Each row of a before or after table is a point. One or more steps were done to the points. Then noise was added and the rows were shuffled. The steps act on how far a point lies along the listed directions, d1 being the first. Name the steps. A step turns or swaps two directions, mirrors them in a line or flattens them onto one, adds a multiple of one to another, or multiplies one. Angles are multiples of 10 degrees, from the lower direction toward the higher: turns from -170 to 170, lines from 10 to 170 but not 90. Use the fewest steps. Two steps may share a direction if one is a turn and the other turns, adds or multiplies; they go together, in the order done. Otherwise the lowest direction goes first.
(in the rows, 128 means zero)

Directions:
(1): [126 168]
(2): [168 130]
Before:
[[118 128]
 [129 136]
 [ 82 132]
 [151 113]
 [152 131]
 [ 95 113]
 [144  46]
 [152 130]]
After:
[[185 188]
 [146 110]
 [146 113]
 [119 133]
 [124 120]
 [110 158]
 [154 127]
 [ 90 150]]
Steps: mirror d1 and d2 in the line at 110 degrees

Directions:
(1): [ 98  91 131  98]
(2): [ 96 120 141 171]
(3): [131 139 182 116]
(4): [ 94 168 118 113]
Before, 8 rows:
[[171 142 113 114]
 [ 82 168 117 113]
 [135  87 126  77]
 [152 148 149 128]
 [ 56 102 176 116]
 [122 127  92  95]
 [138 114 128 159]
 [128 154 136 134]]
After (8 x 4):
[[113 123 148 118]
 [198 158 154  82]
 [131 102 109 120]
 [163 154 115 174]
 [119 104 156 138]
 [100 117 127 168]
 [106 174 154 104]
 [119 164 121 150]]
Steps: turn d1 and d2 by -150 degrees; turn d3 and d4 by -40 degrees

Directions:
(1): [150 172 117 154 124 109 101  78 111]
(2): [137 109 160 125 142 123  58 139 149]
(3): [119 150 139  91  93  97 115 159  86]
Before, 8 rows:
[[156 110 153 166 181 142  42 118 182]
 [148 141 133 162 147 140 109  65 155]
 [133 133 108 115 134 120 169 134 128]
 [119  93 165  77 126 120  65 168 135]
 [ 96 135 115  98  97 128 158 166 111]
 [117 149 114 151 131 136 149  99 115]
 [150 156  96 162 144 134 123  77 124]
 [124 113 101 140 154 153 170 123 138]]
After, 8 rows:
[[131 137  92 146 147 141 160  99 124]
 [148 126 116 139 155 126 137 111 149]
 [134 133 126 156 145 137  75  98 157]
 [103 169 116  83  82 103 173 186  64]
 [113 100 106 115 139 156 180 159 132]
 [101 120 132 100 104 140 197 151 122]
 [111 113 128 140 143 156 154 127 144]
 [134 158 142  91 100  88  63 124  88]]
Steps: multiply d1 by -1; swap d2 and d3

Directions:
(1): [178 158 108 102 130  90 137 148 163 147 107 172 116 147]
(2): [121 119 151 121 115  99 150 157 128  53 111 148 123  87]
Before (9 x 14):
[[ 82  95 148 148 123 162 115 121  98  89 141 103 139  92]
 [ 89 113 151 152 135 157 125 111 100  80 129  92 127 103]
 [121 129 119 144 146 164 114 115 128 157 155 118 135 146]
 [144 124 124 123 121 136 140 126 125 111 131 139 115 110]
 [107 113 167 129 118 146 127 114 107  99 131 102 136 108]
 [ 91 119 147 147 147 184 119  83 114 184 157  81 130 154]
 [ 72  91 192 156 110 124 131 142  80   7 124 121 124  53]
 [135 119 126 136 121 145 124 114 125 151 144 111 140 109]
 [175 167 134 111 129  86 132 150 167 134 103 169 116 120]]
After, 9 rows:
[[150 127 115 125 125 148 134 116 128 141 139 132 115 125]
 [145 126 134 129 112 120 139 133 133 114 132 135 134  92]
 [107 130 140 158 136 170  98  97 104 170 149  85 135 126]
 [170 147 141  98 123 107 134 131 149 133 105 152 125 141]
 [172 160 120 113 136  97 139 143 158 122  97 163 106 138]
 [124 122 142 132 128 127 139 148 135  76 134 148 128 103]
 [217 186  93 104 143  85 108 137 172 207 104 191 102 188]
 [121 133 175 113 121  93 170 155 142  58 106 155 110  88]
 [171 153 108 102 128  96 130 154 160 130 106 175 118 132]]
Steps: turn d1 and d2 by -150 degrees

Directions:
(1): [121 104 146 131 167 170 129 102 160  99 140 166  83 104 133 149 135  67
 146 136]
(2): [105 110 121  80 150 124 117  84 104 155 135  95  78 136  97  99 136 136
  93 171]
(3): [128 138  99 106 134 138 167 164 166 175  84 149 129 118 137  82 105 112
 154 168]
(4): [121 133 142 114 130 167 146  94 158 168 131 141 183 104 139 131 150 128
  58 104]
(5): [140 124 133 162 202 147 125 154  88 151 176 118 143 108 161  94 135 144
 138 136]
(6): [136 134 127 129 126 106 147  69 117 174 127 134 121  92 107 122 142 140
 195  78]
Before:
[[112 119 163 117 170 152 100 132 116 122 176 119 115 126 113 124 139 118
   88 162]
 [133 116  90 111 158 120 117 154  97 134 145  96  71 144 115  78 130 123
  118 181]
 [133 133 123 138 102 116  93 184 117  84 120 127 133 144 125 100 108 121
  182 125]
 [107 127  94 137  72 119 162 175 178 137  87 144 128 141 155 122 104 123
  115 168]
 [148 138 131 154  78 144 160 197 199 130  81 188 211 112 174 147 103  98
  148 112]
 [124 145 113 133 144 117  76 183  86 139 162  92 161 149 140 112 140 177
   67 157]
 [166 154 118 139  58  95 159 134 153 136  91 166 150 134 112 138 124 131
  188  84]
 [123 118 144 134 138 116 129  18  74 158 183  94 132 121 102 165 155 174
  136  69]
 [150 133 144 133 171 114 125  69 125 156 142 129 116  95  99 136 143 131
  162  87]
 [150 149 139 145 105 131 145 165 168 144  77 160 180 114 149 113 115 130
  144 123]
 [135 123 110 109 162  88 106 159  90 139 148  68  82 170  96  78 111 149
   80 200]
 [135 126 106 124 169 127 145 140 132 165 134 125 109 105 151  92 136 135
  167 127]]
After, 12 rows:
[[155 132 156 172 107 101  90 166 109  59 116 131 126 146 136 154 117 139
  162 121]
 [126 147 106 123 139 121 110 155 130 160 129 126 147 118 129 111 138 142
  130 140]
 [155 118 151 196  81  91  90 209 114  31 134 141 147 156 161 189 100 116
  189 105]
 [127 119 124 111 143 137 124  72 118 158 163 110 124 116 108 117 169 134
   68 102]
 [134 128 138 109 152 120 133  67 125 186 158 106 136 118  96 108 150 140
   54 114]
 [159 136 142 146  90 124 121 140 134 101 130 150 156 151 130 153 137 128
  110 101]
 [125 135 159 128 111 178 106 121 155 126 138 145 211 109 139 124 151 124
   71  74]
 [113 127  92  81 150 140 179 111 140 208 104 121 110 127 120  83 106 129
  148 187]
 [116 115 131 178  88 100 116 130 113  79 155 116 115 144 146 172 133 144
  126 108]
 [117 133 145 111 148 131 126 135 132 156 140 130 119 116 104 110 122 119
  142 150]
 [142 134 124 109 166 122 126 115 139 151 118 125 106 121 100 113 119 126
  129 150]
 [129 118 127 128 147 119 106 115 110 112 154 102 110 131 142 138 154 145
  120 108]]
Steps: multiply d1 by 0.4; flatten d2 and d6 onto the line at 20 degrees; turn d3 and d4 by -160 degrees; multiply d4 by 1.6; multiply d5 by 0.4

Directions:
(1): [169 166 163 136 181 106 123 102 163 177 127 116  93 139 165 128 125 119
 130 142  96 162  98 123 140  84 161 112 120 139 165 143 142 163 187 143
 129 129  74 137 131 113 130 176  94 118 114  82]
(2): [ 90 146 105 145 132 151 112 160 123 119 122 129 103 115 139 104 129 133
 105  96 115 128 109 127 153 155 152 145  73 147 126 171 120  83 170 156
 146  72 179 133 126 114 124 181 152 162 200  90]
(3): [109 142 112 159 104 120  80 146 158 174 112 176 132 181 106 135 119 120
 121 117 169 115  92 182 170  97 128 138 114 185 129 149 114 133 105  81
 143 105 128 138 160 158  86 134 132 128  76 142]
Before:
[[136 116 130 111 137 127 161 108 117 100 136  93 137 106 153 123 138 126
  133 140 102 125 156 101 109 155 113 122 128  86 126 112 129 124 129 149
  122 144 122 115 103 122 154 111 125 129 154 129]
 [141 119 138 109 156 132 167 115 128 119 136  90 123  80 160 116 139 125
  131 138  91 144 148  94  93 132 135 109 142  95 134 125 137 133 160 162
  122 147 121 112 114 114 163 143 126 128 148 111]
 [159 138 147 125 145 114 140 112 135 147 134 124 121 135 147 144 125 130
  140 144 118 142 121 123 121 102 133 116 139 116 140 127 140 147 153 131
  128 143  89 120 127 122 137 119 111 118 112 116]
 [116 141 116 140 113 122 105 149 148 146 109 144 115 151 129 127 125 126
  112 116 148 129 107 159 150 111 144 138 108 153 136 155 122 123 144 118
  131 116 144 133 130 131 119 161 144 145 130 121]
 [ 87 112 101 131 119 145 129 156 105  89 121 131 132 105 126 112 124 132
  111 118 116 115 129 134 120 158 113 148  97 135 109 147 108  90 135 150
  132  96 177 126 118 116 125 125 149 149 173 131]
 [142 135 144 144 148 111 100 132 152 149 117 146 136 146 143 128 123 117
  133 129 130 134  95 157 144  97 141 128 126 161 151 125 131 139 125 114
  143 115  99 131 139 146 109 136 117 119  91 125]
 [143 138 139 122 141 113 140 121 131 134 133 111 125 118 125 130 145 129
  123 143 113 131 125 126 116 120 127 126 143 127 128 116 122 138 140 135
  118 132 114 132 130 140 142 121 126 108 128 119]
 [ 85 143  99 154 125 148 105 154 137 151 115 155 110 151 116 118 118 139
  113 104 133 112  93 149 155 121 144 143  94 171 125 154 116 102 139 118
  147  74 155 131 135 138 111 164 156 153 142 117]
 [ 77 126 103 131 121 157 112 150 112 111 128 138 112 119 123 114 130 135
  115  90 147 112 142 130 138 160 120 154  93 137 109 159 117  94 126 134
  158  91 177 131 130 130 127 142 163 158 166 121]
 [138  96 121 107 126 135 152 118 107 103 141 129 143 115 125 126 144 135
  140 114 127 123 162 112 102 147 102 129 141 102 117 107 125 121 101 124
  109 164 138 134 113 132 154 101 120 132 149 159]]
After, 10 rows:
[[ 54 134  91 138 126 175 105 169 102  98 127 135  99 103 128  98 133 138
  102  71 136 113 136 123 151 184 134 164  61 141 105 182 112  64 154 158
  167  56 211 133 127 122 128 173 180 179 215  97]
 [ 85 126 100 129 143 156 137 160 101  79 122 111 110  81 145  95 126 137
  105 108  85 126 127 113 120 174 136 150  72 127 114 162 112  71 176 182
  137  77 192 129 108  96 137 161 153 165 229  97]
 [158 141 150 120 150 110 144 111 135 140 138 104 122 119 130 132 142 127
  128 150 106 136 126 119 111 114 129 118 151 124 134 112 127 148 144 137
  115 143  99 133 125 138 145 121 117 101 121 114]
 [175 103 153  89 165 124 185  85 107 103 153  95 128  92 155 127 147 133
  149 136  86 150 170  77  74 139 113 111 159  70 133  90 143 144 136 152
   98 191 101 132  96 111 182 105  97 121 155 139]
 [174 136 152 124 146 108 141 103 138 155 132 124 127 142 146 151 125 130
  144 153 125 143 118 127 120  90 131 113 150 120 144 117 142 161 144 122
  125 153  71 121 133 127 135 109  99 109  89 122]
 [112 120 117 160 101 117  71 154 153 151 110 184 161 178 106 132 117 114
  129 117 178 107  92 194 161 100 120 141 129 186 127 125 114 125  72  73
  150 105 123 133 159 178  83 109 135 118  57 162]
 [183 141 178  96 212 119 194  84 138 127 147  49  93  54 206 110 140 124
  138 157  38 178 147  55  76 117 163  92 145  65 162 123 156 159 224 205
  115 163  78 112  95  81 192 177  96 117 169  63]
 [ 76 134  80 158  76 135  78 182 144 144 101 174 126 167 101 122 121 130
  100  93 181 102  96 190 171 125 136 156  89 183 116 172 106  92 117  92
  145  85 184 137 146 150  97 156 170 159 133 141]
 [ 28 137  55 178  79 170  71 198 128 142 100 188 118 167  85 106 111 142
   92  71 167  86  79 180 186 148 139 168  59 208 106 182  94  57 115 100
  163  27 218 131 149 157  85 171 194 182 165 132]
 [182 131 168  94 192 115 191  73 121 103 150  51 112  76 195 119 143 121
  140 160  52 160 162  61  87 141 135 103 134  53 150 105 151 150 182 191
  110 167  77 115  83  92 186 135  93 119 173  90]]
Steps: multiply d3 by 2.5; turn d1 and d3 by 30 degrees; multiply d2 by 2
